Every row gives one point. Each copy is the shape, with its points in the same order, stretched, turned, moved and blurred by noise. Is it also mirrored, or only turned?

Shape (7 x 2)
[[-5.6  2.4]
 [ 2.9 -1.7]
 [-5.4  5.3]
 [ 2.1 -5.7]
 [-3.1 -1.4]
 [ 1.2  0.2]
 [ 3.6 -2.4]]
Copy 1 (7 x 2)
[[-4.5  3.4]
 [ 2.6 -3.9]
 [-2.1  5.7]
 [-0.5 -6.7]
 [-3.5 -1.0]
 [ 1.4 -2.1]
 [ 2.4 -4.7]]
Copy 1 is: only turned
Copy 2 (7 x 2)
[[-3.9 -0.5]
 [ 4.5  1.9]
 [-4.7 -3.0]
 [ 4.0  5.1]
 [-1.0  1.2]
 [ 2.1  0.6]
 [ 5.0  2.0]]
Copy 2 is: mirrored
Copy 3 (7 x 2)
[[-4.2  7.4]
 [ 2.0 -0.3]
 [-2.6  8.9]
 [-1.4 -2.8]
 [-4.0  2.9]
 [ 0.7  2.4]
 [ 2.1 -1.0]]
Copy 3 is: only turned

Shape (9 x 3)
[[-2.4  0.2  0.7]
 [ 7.2  2.1 -3.6]
 [ 1.6  1.6 -2.0]
 [ 0.2  2.6  1.3]
 [-2.5 -3.0  3.4]
 [ 4.4 -4.8  3.7]
 [-0.2 -4.0 -0.2]
 [ 3.2  5.5 -2.7]
 [ 3.9 -8.0 -2.0]]
Copy 1 (9 x 3)
[[-1.6  3.4  0.6]
 [ 3.7 -4.2  0.2]
 [ 1.2  0.1 -0.4]
 [ 0.3  1.8  2.3]
 [-5.8  2.9  2.4]
 [-5.6 -1.7  6.7]
 [-5.2 -0.3  0.1]
 [ 4.7 -0.3  0.8]
 [-6.5 -4.5 -0.1]]
Copy 1 is: only turned
Copy 2 (9 x 3)
[[-2.4 -1.4 -0.5]
 [ 6.4  5.8  2.3]
 [ 0.3  2.4  0.4]
 [-1.3  0.0  3.1]
 [-0.8 -6.2 -1.9]
 [ 6.6 -6.2 -1.1]
 [ 1.2 -2.8 -4.0]
 [ 0.6  6.0  4.8]
 [ 7.3 -2.7 -7.3]]
Copy 2 is: only turned
Copy 3 (9 x 3)
[[ 0.4 -1.6  2.5]
 [ 1.7  2.4 -6.5]
 [ 1.1 -0.6 -2.7]
 [ 3.1 -0.9  0.7]
 [-0.4  1.3  5.5]
 [ 1.1  7.5  2.9]
 [-2.8  2.1  1.9]
 [ 3.7 -2.0 -5.3]
 [-5.7  6.5 -0.4]]
Copy 3 is: mirrored
Copy 4 (9 x 3)
[[ 0.5  2.3  2.2]
 [ 1.0 -5.3 -7.4]
 [ 1.1 -0.3 -2.7]
 [-1.6  0.6 -1.3]
 [-2.0  0.8  5.7]
 [-4.5 -5.7  3.5]
 [ 0.7 -1.8  3.7]
 [ 0.7  0.0 -7.6]
 [ 2.1 -7.2  4.2]]
Copy 4 is: mirrored
